Each row of a before or after table is a point. One or more steps were done to the points. Then noise was added and the rows were shuffled. The steps act on columns, c1 being the first. What was done? A step turns or swaps two columns, mirrors them in a line or flattens them onto one, adds a multiple of one to another, or multiplies or shifts one. Angles are multiples of 10 degrees, from the lower column toward the higher: turns from -170 to 170, lines from 10 to 170 but not 90. Use the fewest steps. Two steps may share a column if one is a turn and the other turns, adds or multiplies; they go together, in the order done. Otherwise the lowest column goes first.

Before (8 x 2):
[[-0.56  0.23]
 [-0.02 -0.21]
 [ 0.01 -0.35]
 [-0.01 -0.23]
 [-0.04  0.10]
 [-0.76 -0.05]
 [-0.62  0.29]
 [ 0.34 -1.17]]
After (8 x 2):
[[-1.19  0.34]
 [-0.03 -0.76]
 [-0.35 -0.03]
 [ 0.23 -0.55]
 [ 0.28 -0.64]
 [-0.21 -0.01]
 [-0.23 -0.03]
 [ 0.09 -0.01]]
Steps: swap c1 and c2

Before (10 x 4):
[[ 0.00 -0.19 -0.42 -0.08]
 [ 0.66  0.01  0.92  0.56]
 [ 0.40  0.31 -0.01  0.20]
 [ 0.40  0.88 -0.03  0.15]
 [ 0.28  0.35 -0.62  0.03]
 [ 0.20  0.55 -0.04  0.53]
 [ 0.38  0.25 -0.27  0.37]
 [ 0.35  0.39  0.89 -0.76]
 [ 0.17 -0.49 -0.54 -0.16]
 [-0.65 -0.05 -0.24  0.17]]
After (10 x 4):
[[ 0.40  0.24 -0.50  0.95]
 [ 1.47  0.35  0.33 -1.90]
 [-1.05 -0.51 -0.47 -0.40]
 [-0.69 -0.07  0.36  0.43]
 [ 1.14  0.06  0.07  1.39]
 [-0.62 -0.19 -0.29 -0.22]
 [ 0.23  0.36 -0.64  0.07]
 [ 1.55  0.84 -0.29  0.37]
 [ 0.71  0.30 -0.33  0.50]
 [ 0.90  0.51 -0.21  1.31]]
Steps: turn c1 and c3 by -50 degrees; add 1.5 times c2 to c1; multiply c4 by 2.5

Before (12 x 9):
[[-0.26  0.02 -0.35 -0.17 -0.17  0.04 -0.40 -0.53 -0.61]
 [-0.26  0.08 -0.31 -0.33  0.10  0.07 -0.52 -0.54 -0.34]
 [-0.01  0.00  0.00  0.58  0.45 -0.13 -0.10 -0.68 -0.48]
 [ 0.01  0.44 -0.31 -0.29 -0.25 -0.01 -0.23 -0.07  2.20]
 [ 0.07  0.06  0.44 -0.20 -0.24  0.04  0.18 -0.21 -0.52]
 [-0.19  0.38 -0.47 -0.30 -0.12 -0.09  0.34 -0.42 -0.15]
 [-0.31  1.55  0.39  0.04  0.58  0.27  0.31 -0.19  0.01]
 [ 0.36  0.93 -0.10 -0.24  0.01 -0.07 -0.20 -0.58 -0.60]
 [ 0.16  0.69  0.20  0.57 -0.17  0.72  0.46  0.41 -0.18]
 [ 0.27  0.09  0.51 -0.29 -0.08  0.12 -0.27  0.55 -0.11]
 [ 0.25  0.02 -0.14 -0.06  0.83  0.24  0.00 -0.40 -0.51]
 [ 0.03  0.10  0.10  0.09 -0.27  0.85  0.29 -0.62 -0.06]]
After (12 x 9):
[[ 0.01  0.43  2.21 -0.29 -0.26  0.06 -0.26 -0.02 -0.29]
 [ 0.25  0.03 -0.50 -0.06  0.82  0.34 -0.01  0.01 -0.13]
 [-0.29  1.55  0.00  0.04  0.59  0.21  0.31  0.13  0.38]
 [-0.03  0.03 -0.48  0.57  0.45  0.37 -0.08 -0.46 -0.02]
 [-0.20  0.38 -0.17 -0.29 -0.10  0.18  0.35 -0.27 -0.49]
 [-0.28  0.00 -0.61 -0.16 -0.18  0.36 -0.43 -0.23 -0.35]
 [ 0.26  0.08 -0.11 -0.27 -0.08 -0.29 -0.27  0.37  0.51]
 [ 0.04  0.12 -0.04  0.09 -0.27  0.66  0.29  0.44  0.12]
 [ 0.34  0.92 -0.62 -0.24  0.02  0.34 -0.19 -0.35 -0.10]
 [-0.26  0.08 -0.34 -0.33  0.13  0.37 -0.51 -0.20 -0.33]
 [ 0.16  0.69 -0.17  0.55 -0.17 -0.01  0.46  0.85  0.22]
 [ 0.06  0.08 -0.50 -0.20 -0.28  0.15  0.18 -0.07  0.43]]
Steps: swap c3 and c9; turn c6 and c8 by 60 degrees; multiply c6 by 0.7

Before (11 x 14):
[[-0.35  0.19  0.34  0.00  0.39  0.04  0.34  0.20 -1.10 -0.11  0.05  0.53
   0.91  0.58]
 [-0.82 -0.64  0.57 -0.08  0.10 -0.71  0.26  0.11  0.02 -0.38 -0.82 -0.07
   0.18  0.58]
 [ 0.13 -0.09 -0.23 -0.63 -0.22  0.75 -0.66  0.31 -0.08  0.94 -0.12 -0.67
   0.54 -0.68]
 [-0.15  0.45  0.28 -0.18 -0.27  0.27  0.04  0.11  0.28 -0.05  0.28 -0.62
   0.38  0.15]
 [ 0.53 -0.47  0.33 -0.49  0.12  0.06 -0.05  0.04 -0.04 -0.02 -0.73 -0.43
  -0.18 -0.55]
 [-0.51 -0.59 -0.19 -0.67 -0.32  0.21 -0.13  0.43  0.11  0.13  0.26  0.31
  -0.74 -0.33]
 [-0.10 -0.22 -0.44 -0.65 -0.19 -0.25  0.42 -0.05  0.06  0.67 -1.04  0.01
   0.56  0.00]
 [-0.11 -0.62  0.34 -0.03 -0.48 -0.49  0.36  0.18 -0.03  0.11 -0.25 -0.76
  -0.32 -0.26]
 [-0.43 -0.82  0.43 -0.40  0.48 -0.05  0.58 -0.13  0.00  1.12 -0.40 -0.26
  -0.18  0.64]
 [-0.39 -0.61 -0.40 -0.44 -0.43  0.13  0.00 -0.29  0.14 -0.41 -0.53 -0.48
  -0.13 -0.91]
 [ 0.22 -0.01 -0.69  0.47 -0.27  0.62 -0.46  0.26 -0.16  0.03  0.08 -0.44
  -0.65  0.23]]
After (11 x 14):
[[-0.39 -0.86  0.62 -0.22  0.33  0.04  0.43 -0.14  0.10  0.75 -0.37 -0.29
  -0.85  0.76]
 [-0.54 -0.63 -0.18 -0.74 -0.61  0.27 -0.18  0.45  0.24 -0.33  0.29  0.29
  -0.62 -0.09]
 [-0.13  0.49  0.04 -0.14 -0.34  0.28  0.23  0.15  0.36  0.30  0.31 -0.58
   0.37  0.24]
 [-0.40 -0.57 -0.02 -0.73 -0.59  0.16 -0.46 -0.25  0.20 -0.38 -0.58 -0.55
   0.21 -0.72]
 [-0.81 -0.63  0.29  0.16 -0.31 -0.68  0.55  0.12  0.13 -0.14 -0.82 -0.06
   0.30  0.63]
 [ 0.21 -0.01 -0.39  0.53 -0.18  0.58 -0.71  0.29 -0.08 -0.39  0.05 -0.46
  -0.52  0.02]
 [-0.12 -0.66  0.35 -0.11 -0.60 -0.51  0.32  0.17  0.07 -0.06 -0.23 -0.74
  -0.26 -0.20]
 [ 0.60 -0.50 -0.08 -0.65  0.38  0.13  0.30  0.04  0.15 -0.18 -0.85 -0.43
  -0.09 -0.41]
 [ 0.11 -0.11 -0.71 -0.83 -0.18  0.79 -0.21  0.33  0.03  1.10 -0.15 -0.61
  -0.18 -0.41]
 [-0.35  0.16  0.41  0.17  0.17  0.08  0.31  0.15 -0.99  0.55  0.10  0.54
   0.77  0.54]
 [-0.07 -0.26  0.43 -0.59 -0.24 -0.21 -0.39 -0.04  0.07  0.81 -1.05  0.00
  -0.02  0.19]]
Steps: add 0.5 times c1 to c5; swap c3 and c7; turn c4 and c14 by -20 degrees; shift c9 by 0.10; turn c10 and c13 by -40 degrees
